Each row is a point. Two turns around zero, p and q, are shown by what they do to some points. Write where each new point lands after one turn and then the other. Backwards means that the second turn is done in reverse. Each puzzle has new turns, and all numbers are rounded.

Turn p:
-.11,-.17,.08 -> -.11,-.07,-.17
-.04,-.04,-.26 -> .16,-.21,.04
-.64,-.17,.21 -> .04,.01,-.69
.51,.22,-.20 -> .04,.03,.59
.63,.02,-.02 -> -.25,.02,.58
-.35,.13,.18 -> .12,.21,-.34
Turn q:
.44,-.20,-.36 -> .42,-.23,.36
.29,.22,-.06 -> .35,.01,-.11
-.30,-.26,.33 -> -.44,.25,.12
-.43,.24,.09 -> -.34,-.02,-.37
Where do these land?
q, then p: -.23,.19,.20 -> .34,-.10,-.05
q, then p backwards: .02,.30,.20 -> -.29,.10,.19
q, then p: -.10,-.06,-.63 -> -.47,-.40,-.17
p, then q backwards: .31,-.43,.23 -> -.52,-.25,-.01

Turn p:
-.31,.00,.06,.27 -> -.22,-.26,-.12,.21
.01,-.12,-.06,.46 -> -.16,.05,-.38,.24
-.11,-.12,-.68,.11 -> .29,-.25,-.56,-.20
.27,.00,-.03,-.40 -> .28,.21,.23,-.24
-.15,-.15,.49,.10 -> -.18,-.02,.27,.44
.29,.40,.23,-.54 -> -.02,.26,.57,-.45
Turn q:
.31,.48,.37,-.10 -> -.20,-.48,.39,-.21
.03,.40,.01,.24 -> -.41,-.15,.13,.10
.18,-.05,.16,.18 -> .06,-.24,.02,.18
-.32,-.33,.38,-.32 -> .33,-.10,-.40,-.42
-.39,-.30,-.47,-.16 -> .10,.64,-.27,-.05
.18,-.19,-.45,.16 -> .11,.34,.13,.39
Where do these land?
p, then q: -.32,.36,-.60,-.35 -> .71,.30,.14,-.32
p, then q: .01,.10,.38,.22 -> -.29,-.08,-.33,-.02
p, then q: .23,.08,-.24,-.21 -> .07,.03,.33,-.22
q, then p: .23,-.39,.27,.49 -> .09,.28,-.58,.31
q, then p: -.16,-.15,.19,-.14 -> .26,.07,-.02,-.17

Turn p:
-.05,.31,.53,.29,-.06,-.47,.14,.25 -> -.05,.52,-.02,.46,.11,-.22,.44,-.18
.42,-.21,-.15,.02,.20,.20,-.08,.02 -> .21,-.21,.34,.07,.00,.21,-.23,.16
.21,.56,.05,-.08,-.44,.07,.30,.22 -> .45,.52,.00,-.31,.23,-.19,.14,-.14
-.16,-.24,-.22,.20,.14,.19,-.32,.06 -> -.38,-.25,.23,-.04,.03,.04,-.26,.01
.38,.36,.44,-.47,-.64,-.29,.24,.47 -> .75,.27,.07,-.13,.11,-.45,.71,-.28
.04,-.23,-.02,-.01,.07,.37,-.51,-.30 -> -.14,-.36,.19,-.09,-.28,.28,-.33,-.29
-.29,.28,-.03,.19,.21,-.75,.13,-.30 -> -.34,.23,-.57,.35,.27,.29,.37,.08
-.16,-.39,-.41,-.06,.05,.22,-.11,.00 -> -.20,-.44,.04,-.22,.03,-.05,-.29,.20
-.10,-.38,-.07,.11,.03,.24,.15,-.30 -> -.03,-.22,-.20,.10,-.17,-.06,-.45,.10
-.28,-.06,-.11,-.18,.45,.21,.07,-.11 -> -.26,-.04,-.08,-.15,-.35,.15,-.10,.37
Turn q:
-.22,.08,-.16,-.09,-.02,-.48,.41,.11 -> .26,-.14,.20,.07,-.33,.06,-.16,-.48
-.17,-.12,.13,.56,.21,-.06,.14,-.11 -> -.03,.55,-.17,-.12,-.02,-.08,-.05,-.30
.45,-.09,.41,.16,-.21,.24,.10,-.40 -> .35,.19,-.13,-.41,.48,-.11,.14,.26
.44,-.06,.37,.41,-.08,.47,.24,.28 -> -.07,.25,-.12,-.31,.73,.38,.00,-.05
.00,.05,-.33,-.24,.02,.35,.03,-.17 -> -.26,-.21,.24,-.27,-.10,-.10,-.02,.24
-.34,-.06,-.29,.00,.22,-.39,-.17,.25 -> -.18,-.05,-.12,.36,-.49,.05,-.06,-.25
.05,-.22,-.21,-.63,.34,-.22,-.39,-.02 -> -.16,-.62,-.34,.24,-.31,-.30,-.03,.18
.49,.05,.27,.43,-.63,.15,.16,-.33 -> .55,.38,.07,-.46,.38,.26,.32,.27
-.06,.40,-.06,-.32,.37,-.10,-.31,.14 -> -.30,-.33,.08,.42,-.02,-.26,.25,-.10
-.27,.07,.24,-.48,-.37,.02,.10,-.15 -> .36,-.17,.37,.18,.05,-.17,-.30,.28
-.39,-.12,-.37,.19,.14,.03,-.29,.41 -> -.51,.15,-.07,.30,-.37,.29,-.12,-.04
Where do these land?
p, then q backwards: -.26,.54,-.09,.15,-.15,.11,.17,.17 -> -.03,-.08,.15,.51,.14,.31,.11,-.25
q, then p: .47,-.44,-.48,-.14,.36,.46,-.13,-.14 -> -.26,-.53,-.17,-.54,-.05,-.38,.27,.39
p, then q backwards: -.28,.20,.39,.25,-.38,.20,.41,-.01 -> -.37,-.21,.30,.33,.37,-.19,.03,-.36
q, then p backwards: -.40,.08,.26,.43,-.28,-.10,-.28,-.06 -> .20,.35,.38,.28,.25,-.05,.36,.08
q, then p: .43,-.14,-.20,-.17,.10,-.48,-.11,-.32 -> .46,-.39,-.22,-.03,.35,-.16,-.07,.24
p, then q: -.34,-.07,.10,.35,-.06,-.13,.23,.32 -> .05,.18,.04,.33,-.28,-.05,.11,-.44
q, then p: .27,-.30,-.31,-.66,.01,-.01,-.17,.00 -> -.04,-.66,.18,.03,.14,-.46,-.05,.13
q, then p: .09,-.18,-.10,-.41,.51,-.04,-.11,-.27 -> -.17,-.51,-.27,.11,.33,-.14,.24,.10
q, then p: .02,.31,.44,.19,-.10,-.01,-.01,.32 -> -.10,.37,.09,.25,-.14,.32,-.27,.16
